Each row of a before or after table is a point. One or more steps were done to the points. Then noise was added and the rows were shuffled. The steps act on columns, c1 being the first. What was done? A step turns or swaps two columns, mirrors them in a line or flattens them onto one, adds a multiple of one to another, or multiplies or shifts one. Angles are multiples of 10 degrees, from the lower column toward the higher: turns from -170 to 170, lines from 10 to 170 but not 90. Use the fewest steps. Two steps may share a column if one is a turn and the other turns, adds or multiplies; they go together, in the order done. Otherwise the lowest column goes first.
In the rows, zero is written as 128.

Before:
[[124  79 189]
 [ 88  65 163]
 [153 136 128]
 [119  80 129]
 [157 158 111]
 [146  65 186]
 [ 68  74 184]
 [139 122 168]
 [145 150  63]
 [105  71 177]
 [126 164  75]
 [144 118 110]]
After:
[[156 164 137]
 [141  97 159]
 [113  91 101]
 [126  51 142]
 [129 192 109]
 [ 84  57 107]
 [141 130 108]
 [147  41 130]
 [104  57 126]
 [ 72  51 138]
 [146 186  86]
 [150 132 136]]
Steps: turn c2 and c3 by 40 degrees

Before (10 x 6):
[[127 139 100 128 141 139]
 [153 123 138 130 142 156]
 [170 148 141 146 168  99]
 [133 169 116 130 123 133]
 [ 86 111 119 138 102 153]
 [ 89 126 152 155 105 134]
 [ 84 113 150 141 119 149]
 [101 132 145 114 108 135]
 [122 108 119 115  92 138]
 [103 100 137 112 127 132]]
After, 10 rows:
[[127 129 158 167 166 135]
 [103 105 110 153 124 131]
 [100 137 113 154  68 134]
 [122 106 130 155  19 135]
 [ 85 123 102 181 103 143]
 [132 163 152 171 113 131]
 [ 85 109 129 178  50 145]
 [ 88 134 105 195  59 131]
 [154 127 117 170 171 147]
 [169 152 122 186 248 107]]
Steps: mirror c2 and c3 in the line at 10 degrees; shift c4 by 40; multiply c5 by 3; multiply c6 by 0.7

Before, 13 rows:
[[ 59 113 133 106 152 158 147  73 149 159 117]
 [ 70 148 150 166  78 199 136  91 140  79  92]
 [187 116  85 137 165 110 121 129 147 137 101]
 [129 185 141 125 156 102 115  56  98 173  76]
 [162 154 160 104 126 194 160 142 133 199 191]
 [129  65 190 183  59 111  64 104 111 117 167]
 [140  69 162  75 155 155 156 102 127  98 125]
 [ 58 126 178 146  97  93 121 136 158 133  89]
 [104  87  84 104  75 171  93 164  87  93 136]
 [ 85  98 147 172 168  92 156  93 109 122 168]
 [180  87 191 164 149 174 188 112 152 192 109]
 [175  66 111 104  42 135 137  71  68  93 146]
 [ 68 156 112 195  98 197 113 157  76 111 107]]
After (13 x 11):
[[ 88 176 159  81 176 156 118 103 126  97 156]
 [ 76 138 176 143 105  94  89 136 156 136 118]
 [215 161 193 157 165 176  97 113 150 192 184]
 [132 112 106 194  91 197 114 158  78 108 111]
 [ 37 131 133 107 155 156 114  75 152 158 149]
 [185 212 189 183  86 112 180 101 106 114  75]
 [108 127 150 164  73 196  90  90 144  80 129]
 [195 128  88 138 171 110 100 128 149 136 114]
 [123 144 146 176 176  92 160  92 111 120 159]
 [141 100 163 102 117 191 183 138 133 198 170]
 [ 79 187  85 102  92 169 146 158  84  93  97]
 [150 217 111 101  71 132 148  66  70  92 145]
 [124  66 140 122 138 103  75  54  98 171 104]]
Steps: add 1 times c4 to c1; mirror c2 and c5 in the line at 100 degrees; mirror c7 and c11 in the line at 50 degrees

Before:
[[144 125 104 121 126 117 114 131 132 146 117 128 130 113]
 [134 118 136 139 107 128 129 148 100 132 120 155 138 123]
 [181 126 119 151 140 128 117 131 114 111 120 122 130 100]
 [129 121 117 134 249 138 140 147 125 119 117 131 119 127]
 [130 149 122 122 117 143 139 125 113 107 116 146 125 113]
 [157 148 136 121 111 134 137 147  99 128 118 122 116 133]
 [134 128 139 139 135 150 133 142 111 164 119 123 132 102]
 [134 114 129 115 125 120 140 143  96 105 139 132 131 102]
 [143 118 120 122 125 123 135 143 203 139 119 122 123 125]
 [139 132 127 137 110 121 103 145 134 104 130 112 120 118]
 [131 135 111 135 137 117 137 139 109 121 167 164 128 103]
 [157 136 113 155 111 139 139  93 102 131 122 113 127 133]]
After (12 x 14):
[[126 104 127 122 126 106 139 124 112 107 114 132 127 110]
 [126 194 130 136  29 121 142 147 126 118 117 137 119 129]
 [116 104 101 120 134 131 137 147  99 128 118 135 117 134]
 [118 135 119 121 133 135 136 146 202 141 116 125 123 124]
 [108 113 106 157 138 137 138  94  99 133 121 145 127 132]
 [121 127 130 135 117 101 139 138 109 123 167  99 129 103]
 [112 129 121 122 130 131 113 131 133 146 117 122 131 111]
 [128 132 121 137 123 122 133 140 111 163 117 152 133 102]
 [128 139 123 116 136 127 140 145  94 104 139 121 132 102]
 [124 116 117 138 141 148 102 146 131 102 131 132 120 118]
 [129 127 121 138 150 103 129 149 101 133 120 114 136 122]
 [101 135  84 151 118 134 117 133 114 112 120 129 130 103]]
Steps: multiply c3 by 0.4; turn c1 and c3 by -120 degrees; turn c2 and c5 by -150 degrees; turn c6 and c12 by 120 degrees

Before, 14 rows:
[[ 98 120 137  99 155  99 213 125 138 144 136 164 103 159 132 111 141 115
   39 111]
 [ 96 139 126  71 130 123  97 180 123 155 165 102  95 161 147  92 133 153
  166 105]
 [101 118 119 120 155 132 118 132 128 148 137 103 203 156 105 135 160  92
  159 130]
 [ 72 166 132 134 104 145 100 118 137 162 125 228 157 105  93  97 149 116
  142 107]
 [114 134 111 125 147 148  95 249  95 125 207 113 143 135 123  87 118 133
  155 163]
 [ 91 135 111 133 152 152 115 127  37  96 149 106 128 130 119 124 150 145
  127 109]
 [136 135 192 130 145 132 106 127 140 111 149 138 117 137 103  95 100 136
  151 123]
 [141 141 137  59 144 105 107 147 125 168 147 133 119 134 155 102 122 142
  142 133]
 [116 118 100  62 129 137 139 120 142 161 164 132 102 126  99 111 103 146
  114  99]
 [140 184 122 128  26 152 103 124 129 144 147 141 101 146 180  97 147 142
  112 123]
 [125 129 113 105  89 133 103 147 145 146 170 119  98 130 110 125 159 150
  138 159]
 [124 128 143 118 139 159 187 128 127 154 146 202 139 146 171 143 129 127
  133 129]
 [140 119 118 130  99 139 135 123 120 148 133 125  92  97 119  90 156  96
  145 123]
 [127 125 123 112  84 130 104 118 100 167 130 109 101 161  97 160 109 149
  126 114]]
After (14 x 20):
[[ 72  95 132 134  45 102 100 118 136 163 126 190 142 105  92 101 148 117
  158 110]
 [ 98  84 136 100 127 145 212 124 137 144 136 143  39 159 132  94 140 114
  102 134]
 [116 119 100  61 127 106 140 120 143 161 163 121 113 126  99 102 104 146
  101 128]
 [ 96 150 126  73 147 122  98 180 123 156 165 127 166 161 147  87 133 153
   95 114]
 [141 142 117 132 108 116 133 123 120 149 132 110 145  97 119 105 156  96
   91  98]
 [115 131 111 126 152 129  94 249  97 124 207 133 155 135 123 133 119 133
  143  70]
 [125  73 144 119  89 102 187 127 127 154 146 160 133 146 170 150 130 126
  139 128]
 [125 155 113 106 103 140 103 147 144 146 169 113 136 130 109 148 159 151
   97 107]
 [136 115 191 130 135 124 106 126 141 111 149 142 149 138 103 104 100 135
  117 104]
 [127 163 123 113 106 120 103 118  97 168 131 103 126 162  98 139 110 147
  100 160]
 [140 205 123 128  42 104 104 124 130 145 147 150 112 147 180 113 147 142
  100 100]
 [ 91 132 111 133 161  98 114 127  37  94 148 133 126 128 118 122 151 144
  127 128]
 [141 123 137  60 137 150 107 148 124 168 145 146 141 134 156 105 121 143
  118 112]
 [102 126 118 119 164 126 119 132 126 148 137 118 160 157 106 135 159  91
  203 131]]
Steps: turn c5 and c12 by 40 degrees; turn c2 and c12 by 60 degrees; turn c6 and c20 by -150 degrees; turn c16 and c20 by 50 degrees; swap c13 and c19
